Each row is a point. Two turns around zero, p and q, are shown by what they do to some points. Write where each new point lands after one turn and then the other. Backwards means that the second turn is done in reverse. Each puzzle has new turns, and all numbers are rounded.

Turn p:
18.5, 20.6, -12.6 => -7.5, 16.9, -24.2
2.5, -15.0, -24.2 => 15.6, -16.0, -17.8
-10.3, 4.4, 1.4 => -9.1, -5.4, 3.9
-10.6, -10.0, 35.4 => 1.0, 4.6, 38.0
Turn q:
-11.1, -4.5, 32.5 => -21.2, -19.9, 18.8
-13.3, 8.3, 15.8 => -20.9, -2.1, 7.4
13.8, -14.4, -21.6 => 26.2, -0.8, -13.3
-13.9, 20.4, 2.8 => -20.6, 13.9, -0.3
24.0, 9.7, -1.7 => 16.3, 14.3, 14.2
0.5, -19.6, -27.8 => 20.2, -5.6, -26.8
Where do these land?
p, then q: -22.4, -6.0, 5.7 => -5.2, -22.9, 4.5
p, then q: 17.4, 6.0, -20.3 => 12.9, 17.4, -16.7
q, then p backwards: -4.1, 38.5, -1.9 => 14.8, 27.9, 22.4
p, then q: 4.9, -5.5, 3.3 => 3.4, 3.1, 6.7
q, then p: 4.1, -33.0, 13.2 => 34.2, -3.8, 9.8

Turn p:
-17.6, 13.9, 11.3, -24.0, -5.6, -27.2 => -28.8, -4.2, 13.6, -20.2, 8.4, 21.6
4.3, 6.6, 28.1, 2.3, -4.7, 7.8 => 18.6, 8.8, -0.1, -13.3, 0.1, 18.4
9.3, -35.8, -14.7, -6.8, 0.1, 13.7 => 11.9, -18.5, 2.5, -1.7, -16.5, -32.5
-0.8, 31.5, -26.7, -19.4, -28.7, -6.0 => -38.6, 32.9, -2.9, -12.9, 4.3, -13.2
1.8, 2.0, -14.1, 3.2, 19.1, 10.7 => 4.5, -5.0, -8.4, 12.9, 15.4, -13.3
-5.1, -10.3, 3.4, 37.8, 5.1, 24.4 => 26.9, -2.7, -28.1, 22.1, -13.0, 4.0
8.1, -8.0, 12.6, 6.9, 14.7, -23.4 => 5.5, -11.3, 23.5, 13.1, 1.2, 14.8
Turn q:
-20.0, -5.5, -9.1, -34.7, -19.0, 4.6 => -15.4, 22.9, -0.3, -6.1, -21.2, 29.2
24.1, -24.3, -25.4, -5.9, -40.1, -12.8 => 10.6, -5.9, 12.3, 21.1, -53.6, 2.8
4.6, 10.9, 21.0, 16.9, -0.2, 2.6 => 15.0, -2.3, 13.5, -3.3, 19.7, -7.8
-25.8, 2.4, -21.3, -19.4, -22.4, -11.7 => -29.3, 19.7, 10.6, 10.5, -19.6, 16.9
2.9, 8.9, 16.2, -5.0, 24.1, -12.1 => -7.8, -7.7, -1.9, -24.6, 13.5, -13.8
-6.6, -10.9, 11.6, 20.8, 21.1, 6.6 => 4.1, -21.7, -8.8, 2.0, 25.3, 3.4
2.4, 8.5, -9.8, 17.1, 14.1, 8.6 => 1.8, -0.8, -12.9, 13.2, 14.6, -13.5
18.6, 10.0, 16.8, 10.2, 22.5, 14.4 => 21.2, -4.2, -12.8, -12.8, 21.3, -17.2
Where do these land?
p, then q backwards: 6.4, -0.8, -11.8, 12.6, 13.6, 13.6 => 9.8, 5.1, -10.4, 17.9, 4.4, 11.8
q, then p: 14.5, 15.0, 8.6, 14.4, -26.3, -14.7 => 13.7, 9.4, 21.5, -4.3, -6.0, 28.8
q, then p: 9.1, -9.8, 8.9, -6.4, -0.4, -4.8 => 2.2, -0.8, 7.3, -12.5, -6.9, -7.8
q, then p: 5.2, -11.5, -5.9, -27.8, -40.5, 25.7 => 12.8, 50.1, -15.3, -15.8, -4.8, -9.4
p, then q: -39.6, 7.9, -2.4, 19.0, 6.8, -16.4 => -1.2, -0.1, -19.6, 33.8, 12.2, 25.2
p, then q: 12.4, 7.0, -4.3, -49.5, 14.8, -1.8 => -23.6, -14.0, -6.4, -45.4, 5.9, 2.9
p, then q: 10.0, -7.8, -3.8, 16.2, 15.7, -14.4 => 15.8, -17.8, 8.2, 7.9, 13.9, -2.2
p, then q: -18.0, 0.0, 10.7, 21.4, 16.3, 12.9 => 12.1, -6.8, -23.6, 22.3, -7.9, -4.5
